Each point is reached from the start by the listed moves, each made 0, 1 or 2 times, or once backwards (-1), plus a little noise. Is the number of moves made odd or even? Then give how often each move was made.

Moves:
(1): +0.34	-0.19	-0.11	+0.07	-0.09	+0.12
(2): +0.13	+0.27	-0.06	-0.09	-0.14	+0.06
(3): +0.01	+0.10	+0.31	-0.18	-0.07	+0.01
Start: +0.04	-0.13	+0.02	+0.21	-0.06	-0.02
Points:
+0.99	+0.11	-0.03	+0.01	-0.60	+0.34 -> odd (2, 2, 1)
+0.83	-0.21	-0.29	+0.27	-0.40	+0.32 -> odd (2, 1, 0)
+0.01	+0.81	+0.61	-0.42	-0.43	+0.01 -> odd (-1, 2, 2)
+0.63	+0.41	+0.45	-0.28	-0.60	+0.23 -> odd (1, 2, 2)
+0.98	-0.08	-0.64	+0.37	-0.44	+0.27 -> odd (2, 2, -1)

Moves:
(1): +0.46	+0.06	-0.18	-0.06	-0.10	+0.18	-0.26	-0.08	+0.05	-0.21
(2): +0.04	+0.33	+0.11	+0.06	+0.02	-0.05	+0.04	-0.06	-0.02	+0.11
(3): +0.19	-0.24	+0.52	-0.05	-0.20	-0.01	+0.02	-0.03	+0.10	+0.05
(4): +0.13	-0.29	-0.03	+0.28	-0.05	-0.10	+0.12	-0.20	-0.23	+0.07
(5): +0.11	-0.05	+0.12	+0.00	+0.51	-0.16	-0.26	+0.10	-0.17	-0.26
(6): -0.15	+0.00	+0.13	+0.01	+0.19	+0.57	+0.00	-0.20	-0.02	+0.04
(7): +0.19	+0.04	-0.14	-0.27	+0.19	-0.07	+0.34	-0.17	+0.07	+0.06
(8): +0.00	+0.05	+0.03	+0.03	+0.10	+0.06	+0.14	+0.25	+0.12	+0.02
Start: -0.14	-0.05	+0.09	+0.09	-0.05	-0.20	-0.12	+0.09	+0.11	-0.04
Points:
+0.00	-0.95	+0.54	+0.23	-0.22	+0.22	-0.14	-0.54	-0.15	-0.01 -> odd (0, -1, 1, 1, 0, 1, 0, -1)
-0.52	-0.14	+1.09	+1.16	+1.33	+0.26	-0.27	-0.11	-0.80	+0.02 -> odd (-1, 2, 0, 2, 2, 2, -1, 1)
+0.68	-1.12	+0.90	+0.51	-0.84	-1.04	+0.03	-0.41	-0.26	+0.14 -> even (0, 0, 2, 2, 0, -1, 0, -1)
+0.64	-1.09	+0.38	+0.24	+0.11	+0.88	+0.18	-0.92	-0.17	-0.03 -> even (1, -1, 1, 2, 0, 2, 1, 0)

Moves:
(1): +0.27	-0.01	+0.00	-0.09	-0.05	+0.03	+0.10	+0.02	-0.07	-0.10	-0.16	-0.01	-0.06
(2): -0.09	+0.38	+0.03	-0.02	-0.02	-0.03	+0.19	-0.08	+0.06	-0.06	+0.01	+0.07	-0.16
(3): +0.03	-0.01	+0.48	+0.04	-0.10	-0.18	-0.02	-0.11	-0.09	+0.00	+0.22	+0.07	+0.07
(4): +0.03	+0.02	+0.00	+0.44	-0.08	+0.01	+0.21	+0.16	+0.05	-0.02	-0.04	-0.07	-0.11
(5): +0.03	-0.08	+0.07	-0.02	+0.35	-0.15	-0.01	-0.10	+0.09	-0.08	-0.01	-0.14	-0.18
(6): -0.24	+0.03	+0.11	-0.09	+0.02	+0.42	-0.13	+0.15	-0.17	-0.02	-0.19	-0.24	-0.18
(7): -0.11	-0.13	-0.02	-0.05	-0.09	-0.09	+0.39	-0.19	-0.02	+0.08	+0.09	+0.02	-0.03
(8): +0.08	-0.10	+0.05	-0.02	+0.07	+0.06	+0.05	+0.34	-0.09	+0.07	+0.19	+0.15	-0.06
(9): -0.01	+0.02	+0.10	-0.09	-0.10	+0.17	-0.01	-0.01	+0.47	-0.01	+0.08	-0.02	-0.09
(10): +0.01	+0.05	+0.09	+0.08	+0.04	+0.11	+0.08	-0.16	+0.06	+0.50	-0.15	+0.14	-0.17
(11): +0.08	+0.11	+0.00	+0.07	+0.01	+0.10	+0.05	-0.08	+0.00	+0.06	+0.22	-0.17	+0.06
(12): +0.04	-0.03	-0.02	+0.13	+0.08	+0.17	-0.04	-0.19	-0.03	-0.31	+0.23	+0.32	-0.11
Start: -0.02	-0.12	+0.29	-0.07	+0.01	-0.04	-0.23	+0.19	+0.22	+0.17	-0.03	-0.05	+0.15
Points:
-0.26	-0.88	+1.54	-0.38	+0.41	-0.22	+0.29	+0.26	+0.21	-0.58	+0.98	+0.25	-0.50 -> odd (0, 0, 2, 0, 2, 1, 2, 2, 1, -1, -1, 1)
-0.01	-0.20	+0.42	+0.62	-0.05	+0.19	-0.09	-0.33	+1.45	+0.06	+0.53	+1.04	-0.34 -> odd (-1, 0, 0, 1, 0, -1, 0, 0, 2, 1, -1, 2)
-0.23	-0.04	-0.09	-0.35	-0.76	+0.96	+0.26	+0.73	+0.31	-0.19	-1.09	-1.15	-0.11 -> even (2, 0, -1, 1, -1, 2, 1, -1, 1, -1, 0, -1)
+0.90	-0.08	+1.22	-0.35	+0.19	-0.39	-0.68	-0.95	+0.62	-0.85	+0.59	+0.69	+0.06 -> even (2, 0, 2, -1, 1, -1, -1, -1, 1, 0, 0, 2)
+0.08	+0.75	+0.54	-0.22	-0.22	+0.53	+0.20	-0.05	+1.20	+0.66	+1.44	+0.93	-0.12 -> even (-1, 2, 0, -1, -1, -1, 0, 2, 2, 1, 2, 1)
+0.38	+0.04	+1.29	-0.28	-0.74	+0.10	-0.64	+0.40	+0.79	-0.46	+0.49	+0.01	+0.43 -> even (1, 0, 2, 0, -1, 0, -1, 0, 2, -1, 0, 0)

Moves:
(1): +0.05	+0.05	-0.21	+0.03	-0.14	+0.05	-0.04	+0.14	+0.04	+0.09	-0.18	-0.18	+0.01	+0.24	+0.24	-0.06	-0.06	+0.11
(2): -0.03	+0.00	-0.04	-0.05	+0.05	+0.02	+0.13	+0.05	-0.09	+0.13	+0.02	-0.07	+0.06	+0.04	+0.16	-0.12	+0.10	-0.13
(3): +0.12	+0.15	-0.16	-0.17	-0.16	-0.02	-0.04	+0.05	-0.07	+0.07	+0.27	+0.01	+0.25	+0.05	-0.06	-0.06	+0.10	+0.07
(4): +0.31	+0.13	-0.14	-0.11	+0.06	+0.28	-0.02	+0.07	-0.10	-0.12	-0.11	+0.07	+0.16	-0.39	+0.18	-0.30	-0.12	-0.06
(5): +0.13	-0.19	-0.09	+0.03	+0.14	+0.37	-0.09	-0.05	-0.04	-0.15	+0.18	-0.02	-0.01	+0.06	+0.03	-0.10	-0.13	-0.11
(6): -0.36	+0.01	-0.05	-0.10	-0.01	-0.12	+0.04	-0.02	+0.07	-0.17	+0.00	-0.05	+0.42	+0.07	+0.06	-0.15	-0.04	-0.18
(7): +0.02	+0.03	+0.08	-0.20	-0.01	-0.03	-0.06	-0.09	-0.03	-0.07	+0.00	+0.00	-0.07	+0.16	+0.04	+0.23	-0.16	+0.02
(8): +0.06	+0.09	-0.10	+0.10	-0.02	-0.12	-0.13	+0.18	-0.15	-0.14	+0.04	-0.08	+0.15	-0.02	-0.03	-0.14	+0.05	-0.03
(9): -0.02	+0.05	+0.09	-0.02	-0.05	-0.14	-0.10	-0.31	+0.10	-0.07	-0.11	+0.17	-0.01	+0.33	+0.16	+0.00	+0.10	-0.03
(10): +0.21	+0.00	-0.17	+0.08	+0.27	-0.10	+0.10	+0.18	+0.21	-0.04	-0.10	+0.25	+0.17	-0.04	-0.04	+0.00	-0.11	+0.03
(11): +0.17	-0.03	+0.07	+0.25	-0.05	+0.20	+0.20	-0.01	-0.04	-0.03	+0.02	-0.01	-0.06	-0.08	+0.19	+0.06	+0.08	+0.07
(12): -0.02	-0.17	+0.11	+0.14	-0.04	+0.19	-0.02	+0.08	-0.07	-0.10	-0.06	+0.01	-0.03	+0.16	-0.08	-0.02	+0.00	-0.07
(13): +0.20	-0.13	-0.01	-0.13	-0.04	+0.12	+0.28	-0.10	+0.13	-0.32	-0.07	-0.27	+0.09	-0.13	-0.15	-0.02	+0.31	+0.06
(14): -0.06	-0.10	-0.04	-0.13	+0.13	+0.08	+0.00	+0.10	-0.05	+0.13	+0.06	+0.03	+0.16	-0.13	+0.08	+0.00	-0.03	+0.18
(15): -0.22	+0.32	+0.40	-0.04	+0.02	-0.03	-0.21	+0.09	+0.18	-0.09	-0.01	+0.13	+0.06	+0.29	+0.06	+0.07	+0.11	+0.07
(16): -0.25	+0.32	-0.17	-0.10	+0.14	+0.14	+0.18	+0.03	-0.24	-0.24	-0.01	-0.14	-0.11	+0.17	+0.09	+0.16	+0.14	+0.11
(17): -0.05	+0.03	-0.18	+0.01	+0.03	-0.04	+0.28	+0.02	-0.14	-0.29	+0.30	+0.11	-0.26	+0.05	+0.09	-0.17	+0.09	+0.07
(18): -0.12	+0.12	-0.09	-0.16	-0.10	+0.01	-0.21	+0.04	+0.15	-0.15	-0.09	+0.00	-0.12	+0.05	+0.02	+0.07	+0.15	-0.10
Start: +0.08	+0.16	-0.17	-0.48	+0.02	+0.09	+0.15	-0.09	+0.32	+0.12	+0.20	-0.10	-0.02	+0.15	-0.04	+0.03	-0.15	+0.03
Points:
-0.09	+1.10	-0.82	-0.80	+0.56	+0.37	+0.84	-0.01	+0.20	-1.56	+0.80	+0.17	+1.57	+0.25	+1.18	-1.20	+1.14	-0.32 -> odd (-1, 2, 1, 1, 1, 2, -1, 2, 2, 1, 2, -1, 1, 1, 1, 1, 1, 1)
-1.43	+1.36	+0.00	-0.86	+0.14	-0.02	+0.94	+0.56	+0.37	-1.49	+0.05	-0.49	+0.58	+1.91	+0.97	+0.71	+0.82	+0.53 -> odd (1, 1, 0, -1, -1, 2, 2, 1, 0, 1, 2, 1, 1, 1, 2, 2, 1, 1)
+1.07	+0.69	-0.51	-0.56	-0.65	+0.12	+0.08	+0.54	-0.25	+0.11	+0.05	-0.48	+0.63	+0.25	+0.68	-1.67	+0.58	+0.13 -> odd (2, 2, 1, 2, -1, -1, -1, 2, 1, -1, -1, 1, 1, 0, 1, -1, 1, -1)
+0.57	-1.38	+0.72	+0.52	+0.21	+0.30	+0.79	-0.05	+0.59	+0.80	-0.20	+0.20	-0.08	-0.57	-0.67	+0.99	-0.83	+0.29 -> even (-1, -1, -1, -1, -1, 0, 1, -1, -1, 1, 2, 2, 0, 1, -1, -1, -1, -1)
+0.68	-1.02	-0.41	-0.46	+0.05	+1.54	+0.47	-0.40	-0.87	+0.19	+1.30	+0.13	+0.57	+0.33	+1.28	-0.80	-0.93	-0.36 -> even (0, 2, 1, 1, 2, 1, 2, 0, 1, -1, 2, 2, -1, 2, -1, -1, 1, -1)
